Each row of a before or after table is a point. One or more steps were done to the points. Then noise was added and the rows were shuffled. The steps act on columns, c1 being the first. What was done? A step turns or swaps two columns, mirrors them in a line or flattens them onto one, adds a multiple of one to another, or multiplies or shifts one. Angles are multiples of 10 degrees, from the lower column toward the higher: turns from -170 to 170, lines from 10 to 170 but not 90. Use the fewest steps. Two steps may share a column if one is a turn and the other turns, adds or multiplies; they go together, in the order done. Otherwise the lowest column goes first.

Before, 11 rows:
-0.017  -0.036  0.070
-0.026  -0.001  0.025
-0.001  -0.041  0.019
-0.010  0.050  0.007
-0.004  -0.031  0.012
0.020  0.004  0.080
0.043  0.028  -0.041
0.030  0.030  0.010
-0.038  -0.011  0.003
0.000  0.055  -0.032
-0.014  -0.036  -0.034
After:
0.008  0.055  -0.030
-0.003  -0.012  0.008
0.004  -0.037  -0.030
0.000  0.035  0.004
-0.010  0.004  0.076
-0.015  -0.033  0.070
0.001  0.050  0.011
-0.002  -0.005  0.029
0.000  -0.031  0.011
0.008  0.027  -0.049
0.002  -0.041  0.017
Steps: flatten c1 and c3 onto the line at 100 degrees

Before:
-0.026  0.061  -0.033  -0.023  -0.042  -0.027
-0.012  0.026  -0.020  0.009  -0.024  -0.027
-0.021  0.006  0.045  -0.008  -0.020  -0.039
-0.004  -0.032  -0.016  -0.033  -0.012  -0.017
0.005  0.021  -0.038  -0.008  -0.016  -0.002
-0.014  -0.039  0.004  -0.017  -0.031  -0.049
0.053  -0.028  -0.028  -0.010  0.001  -0.049
0.064  -0.014  -0.026  -0.012  -0.089  -0.058
-0.013  -0.067  0.004  -0.041  -0.066  0.008
0.023  0.044  -0.027  -0.025  0.001  -0.039
0.019  0.026  -0.030  0.047  -0.003  0.010
-0.014  -0.023  -0.043  -0.045  -0.033  -0.031
0.028  -0.018  -0.005  0.001  -0.045  -0.023
After:
0.008  0.045  -0.011  0.011  -0.027  -0.045
-0.006  -0.067  0.064  0.040  -0.019  -0.005
-0.006  0.026  0.016  -0.020  -0.027  -0.023
0.012  -0.018  0.040  -0.008  -0.019  -0.021
-0.010  0.062  0.029  0.013  -0.045  -0.033
-0.007  0.006  0.034  -0.006  0.036  -0.041
-0.006  -0.024  0.015  0.032  -0.053  -0.044
0.026  -0.014  0.073  -0.009  -0.054  -0.060
0.008  0.025  -0.008  -0.041  -0.031  0.026
0.021  -0.027  -0.011  -0.009  -0.026  -0.050
0.002  0.021  0.002  0.007  -0.041  -0.007
0.000  -0.034  0.005  0.023  -0.018  -0.028
-0.005  -0.039  0.029  -0.001  -0.007  -0.053
Steps: multiply c1 by 0.4; turn c3 and c5 by 70 degrees; mirror c4 and c6 in the line at 80 degrees

Before, 13 rows:
0.056  0.008  -0.002  0.041  -0.007  0.025  -0.041  0.041
-0.014  -0.072  -0.020  0.024  0.002  0.029  0.009  0.036
0.017  0.019  0.008  0.006  0.035  0.030  -0.027  -0.006
0.014  0.025  0.041  0.013  0.005  -0.015  -0.047  -0.014
0.024  -0.020  0.009  0.025  -0.026  -0.017  -0.008  0.018
0.061  -0.009  -0.013  0.026  0.005  -0.048  0.003  -0.034
0.012  0.057  -0.025  0.000  -0.015  -0.003  -0.008  0.013
-0.002  0.019  -0.002  -0.069  -0.010  0.011  0.032  0.036
0.065  -0.028  0.027  0.029  -0.035  0.024  -0.005  -0.021
0.073  -0.002  0.047  0.003  0.002  -0.016  0.045  -0.006
0.086  -0.005  -0.049  -0.043  -0.006  0.015  -0.057  0.012
-0.020  -0.031  -0.049  0.001  -0.006  0.005  0.003  0.066
0.013  0.005  -0.036  -0.023  -0.003  0.023  0.001  0.028
After:
-0.007  -0.002  0.075  0.001  0.003  0.031  -0.037  0.073
0.037  0.045  -0.003  -0.030  -0.010  -0.001  -0.034  -0.002
0.013  0.026  -0.039  0.043  -0.015  -0.001  0.008  0.012
0.041  -0.020  -0.003  0.034  -0.007  -0.038  0.030  0.056
0.036  -0.044  -0.032  -0.039  0.002  -0.023  -0.018  -0.014
0.027  0.015  -0.058  -0.011  -0.003  -0.022  -0.009  0.013
-0.035  -0.019  -0.021  0.009  0.006  0.046  0.014  0.061
-0.005  0.005  0.013  0.018  0.035  -0.038  0.015  0.018
-0.020  -0.028  0.043  -0.003  -0.036  -0.025  -0.003  0.066
0.019  -0.022  0.014  0.001  -0.026  0.013  0.013  0.024
0.065  -0.015  -0.078  -0.024  -0.006  -0.004  -0.004  -0.020
0.012  0.022  -0.079  -0.032  -0.005  -0.033  0.049  0.085
-0.014  0.005  0.065  0.027  0.004  -0.001  0.049  0.014
Steps: swap c1 and c8; turn c2 and c4 by 50 degrees; multiply c2 by 0.7; multiply c3 by 1.6; turn c6 and c7 by -160 degrees

Before (14 x 11):
-0.007  -0.017  -0.006  -0.030  0.019  -0.012  0.038  0.007  0.013  -0.028  0.038
-0.031  -0.037  0.030  0.021  0.014  -0.059  0.010  -0.042  0.008  -0.016  0.031
0.023  -0.059  0.000  0.024  -0.038  0.001  0.060  0.017  0.058  -0.073  0.048
0.037  0.011  -0.019  -0.023  0.021  0.016  -0.019  0.047  0.026  0.007  -0.028
0.039  -0.032  0.009  -0.023  -0.006  0.024  0.018  -0.049  -0.012  0.014  0.041
-0.029  0.009  -0.021  -0.006  0.017  0.057  0.010  0.033  0.010  -0.045  0.013
-0.029  -0.014  0.000  -0.039  0.007  0.009  0.032  0.003  -0.020  -0.046  -0.065
-0.049  -0.015  -0.031  -0.029  -0.047  -0.078  0.034  -0.022  -0.015  -0.018  0.007
0.046  -0.026  0.027  0.042  -0.010  -0.036  0.003  -0.051  0.003  -0.018  -0.018
-0.028  0.006  0.081  0.012  -0.009  -0.009  0.018  0.012  -0.014  -0.045  0.023
-0.032  -0.071  0.031  0.037  -0.009  -0.031  0.007  -0.024  -0.046  -0.001  -0.015
-0.036  -0.037  0.003  -0.023  -0.009  -0.020  0.064  -0.023  0.026  0.014  -0.038
0.054  -0.012  0.000  -0.006  -0.009  -0.023  0.039  0.021  0.006  -0.036  -0.018
-0.039  -0.033  0.010  -0.043  -0.009  -0.021  0.016  0.008  0.050  -0.052  -0.010
After:
-0.030  -0.038  0.031  0.012  0.014  -0.057  -0.002  0.043  0.010  -0.002  0.030
0.048  -0.025  0.027  0.016  -0.010  -0.034  0.000  0.056  0.002  -0.002  -0.019
0.034  0.008  -0.020  -0.006  0.019  0.013  -0.055  -0.042  0.027  0.006  -0.026
-0.039  -0.032  0.009  -0.017  -0.008  -0.021  -0.059  0.010  0.052  0.050  -0.014
0.020  -0.060  -0.003  0.015  -0.043  -0.001  -0.028  0.009  0.059  0.073  0.052
0.038  -0.034  0.010  -0.008  -0.006  0.024  0.037  0.040  -0.013  -0.029  0.043
-0.047  -0.015  -0.030  -0.012  -0.048  -0.078  0.056  0.024  -0.017  0.006  0.008
-0.032  0.010  -0.022  -0.002  0.016  0.057  -0.003  -0.014  0.009  0.054  0.012
-0.029  0.005  0.082  0.005  -0.009  -0.009  0.037  0.004  -0.017  0.048  0.022
-0.035  -0.070  0.031  0.013  -0.009  -0.030  0.073  0.025  -0.046  -0.008  -0.016
-0.039  -0.036  0.002  -0.008  -0.009  -0.020  0.023  0.015  0.026  -0.022  -0.037
-0.032  -0.012  0.001  -0.016  0.006  0.006  0.065  0.015  -0.018  0.041  -0.065
0.054  -0.011  0.001  -0.003  -0.008  -0.027  0.030  -0.006  0.006  0.035  -0.019
-0.003  -0.017  -0.005  -0.009  0.017  -0.012  0.019  0.003  0.010  0.028  0.039
Steps: multiply c4 by 0.4; add -1.5 times c9 to c7; turn c8 and c10 by 160 degrees

Before, 14 rows:
0.011  -0.005  -0.022  -0.013  0.000  -0.028  0.041  0.037  0.059  -0.022  0.015  0.016
0.050  -0.004  -0.003  -0.001  0.024  -0.011  0.029  0.052  -0.042  0.045  -0.024  -0.001
-0.002  0.015  0.027  -0.036  0.011  -0.014  -0.039  0.035  0.033  0.032  -0.033  0.020
0.069  0.033  0.044  -0.020  -0.022  -0.028  -0.034  0.000  -0.033  0.030  -0.011  0.008
0.057  -0.009  -0.040  -0.028  0.028  0.067  -0.017  -0.014  -0.024  -0.030  0.011  -0.004
0.042  0.006  0.033  0.035  -0.016  0.033  -0.017  -0.009  0.037  0.007  0.031  0.018
-0.025  0.053  0.047  0.012  0.021  0.044  0.011  0.002  0.051  0.031  -0.046  0.008
-0.010  0.029  0.038  0.014  0.035  0.017  0.051  -0.026  0.040  0.019  0.004  -0.041
0.024  -0.040  -0.021  -0.010  -0.002  -0.027  0.020  -0.033  0.027  0.044  -0.038  -0.008
-0.003  -0.027  -0.046  0.052  0.053  -0.018  0.034  0.001  -0.012  0.027  0.002  -0.064
-0.029  -0.023  -0.021  -0.023  -0.043  0.020  -0.003  0.013  0.039  0.002  0.025  0.005
0.010  0.000  -0.051  0.059  0.034  -0.006  0.060  0.008  -0.026  -0.027  -0.012  -0.039
0.062  -0.037  0.043  0.001  0.003  0.018  -0.025  0.001  -0.037  -0.002  -0.024  -0.005
0.045  -0.016  -0.015  -0.001  -0.009  0.048  -0.007  0.043  0.035  0.006  -0.027  -0.053
After, 14 rows:
-0.055  -0.009  -0.050  -0.026  -0.020  0.066  -0.018  -0.013  -0.023  -0.049  0.019  -0.020
-0.053  0.033  0.034  -0.018  0.019  -0.026  -0.033  0.001  -0.035  0.049  0.045  0.010
-0.025  -0.015  -0.024  0.003  -0.036  0.049  -0.005  0.044  0.033  0.011  0.048  0.042
-0.040  -0.038  0.035  0.002  -0.004  0.017  -0.027  0.001  -0.036  -0.004  0.051  0.004
-0.003  0.002  -0.061  0.060  -0.050  -0.005  0.062  0.008  -0.027  -0.046  0.015  0.000
0.007  0.029  0.026  0.016  -0.053  0.016  0.049  -0.026  0.039  0.030  -0.008  -0.002
0.018  0.014  0.018  -0.038  0.007  -0.014  -0.041  0.039  0.034  0.051  0.026  -0.022
0.046  0.053  0.038  0.011  -0.009  0.042  0.013  0.003  0.050  0.049  0.027  -0.020
0.016  -0.022  -0.031  -0.025  0.031  0.021  -0.001  0.011  0.038  0.006  -0.037  0.029
-0.031  -0.004  -0.014  0.000  -0.018  -0.008  0.030  0.054  -0.043  0.071  0.045  -0.018
0.002  -0.030  -0.057  0.051  -0.085  -0.017  0.035  0.002  -0.012  0.043  -0.003  0.000
-0.001  -0.039  -0.032  -0.009  -0.005  -0.028  0.020  -0.032  0.029  0.069  0.041  0.007
-0.053  0.003  0.022  0.034  0.023  0.034  -0.019  -0.008  0.038  0.010  -0.008  0.002
-0.018  -0.003  -0.031  -0.013  0.011  -0.028  0.039  0.035  0.059  -0.036  -0.006  -0.012
Steps: turn c1 and c11 by 150 degrees; shift c3 by -0.010; turn c5 and c12 by -130 degrees; multiply c10 by 1.6

Before:
0.062  0.011  0.005  0.009  -0.050  -0.009  0.002  0.026  -0.047  0.048  -0.007  -0.045  0.046  -0.022  0.007  0.040  0.017  -0.046
0.008  -0.030  0.012  -0.038  -0.013  -0.037  -0.016  -0.015  -0.020  -0.003  0.036  0.045  -0.011  0.040  -0.005  -0.044  -0.030  0.028
0.057  -0.067  -0.017  -0.017  -0.027  0.026  0.029  -0.002  0.037  -0.011  0.007  -0.013  -0.012  0.038  0.049  0.012  -0.018  -0.027
0.067  0.012  0.017  -0.038  -0.026  -0.007  0.053  0.004  -0.003  0.021  0.049  0.046  0.037  0.053  -0.028  0.017  0.027  0.046
0.047  -0.019  -0.006  -0.024  -0.011  0.033  -0.009  -0.014  0.000  -0.022  -0.015  -0.033  0.010  0.034  0.020  -0.020  0.037  0.028
0.049  0.020  -0.060  0.030  0.039  -0.027  0.013  0.032  -0.012  0.004  -0.004  0.013  -0.020  -0.035  0.050  -0.016  -0.016  0.022
0.008  0.013  -0.043  0.017  -0.039  0.030  0.049  -0.006  -0.019  0.029  -0.010  0.023  0.044  -0.012  -0.033  -0.015  -0.040  0.046
0.007  -0.045  -0.018  -0.038  0.034  -0.031  0.024  0.023  0.015  0.032  0.049  -0.031  -0.014  0.006  0.046  0.007  -0.050  0.026
-0.010  -0.046  -0.035  -0.039  -0.038  0.021  -0.013  -0.020  0.018  0.040  -0.041  0.017  0.029  0.017  -0.035  0.020  0.026  0.026
After:
0.002  -0.005  0.006  0.009  -0.049  -0.012  0.002  0.045  -0.047  0.049  -0.006  -0.053  0.037  -0.022  0.009  0.040  0.018  -0.048
0.041  -0.002  0.017  -0.039  -0.026  -0.013  0.053  0.023  -0.002  0.021  0.049  0.039  0.045  0.053  -0.037  0.017  0.027  0.046
0.074  -0.045  0.012  -0.038  -0.014  0.016  -0.017  0.004  -0.020  -0.002  0.036  0.046  -0.002  0.041  -0.005  -0.044  -0.030  0.027
-0.003  -0.045  -0.018  -0.037  0.033  0.031  0.024  0.043  0.014  0.032  0.048  -0.027  -0.019  0.006  0.060  0.008  -0.050  0.026
0.073  -0.018  -0.060  0.031  0.038  -0.027  0.013  0.052  -0.013  0.004  -0.004  0.016  -0.017  -0.035  0.065  -0.015  -0.016  0.021
0.078  0.025  -0.006  -0.024  -0.012  0.029  -0.009  0.006  -0.001  -0.022  -0.015  -0.034  0.004  0.034  0.027  -0.020  0.037  0.028
-0.040  0.004  -0.035  -0.038  -0.038  0.051  -0.013  0.000  0.020  0.040  -0.041  0.012  0.032  0.017  -0.045  0.020  0.026  0.025
0.030  0.031  -0.043  0.016  -0.038  -0.002  0.049  0.014  -0.018  0.028  -0.011  0.015  0.047  -0.012  -0.044  -0.016  -0.040  0.046
0.039  0.001  -0.017  -0.017  -0.026  0.072  0.030  0.017  0.037  -0.011  0.007  -0.011  -0.014  0.038  0.064  0.012  -0.018  -0.026
Steps: add -1.5 times c16 to c1; turn c2 and c6 by -70 degrees; shift c8 by 0.020; turn c12 and c13 by 10 degrees; multiply c15 by 1.3
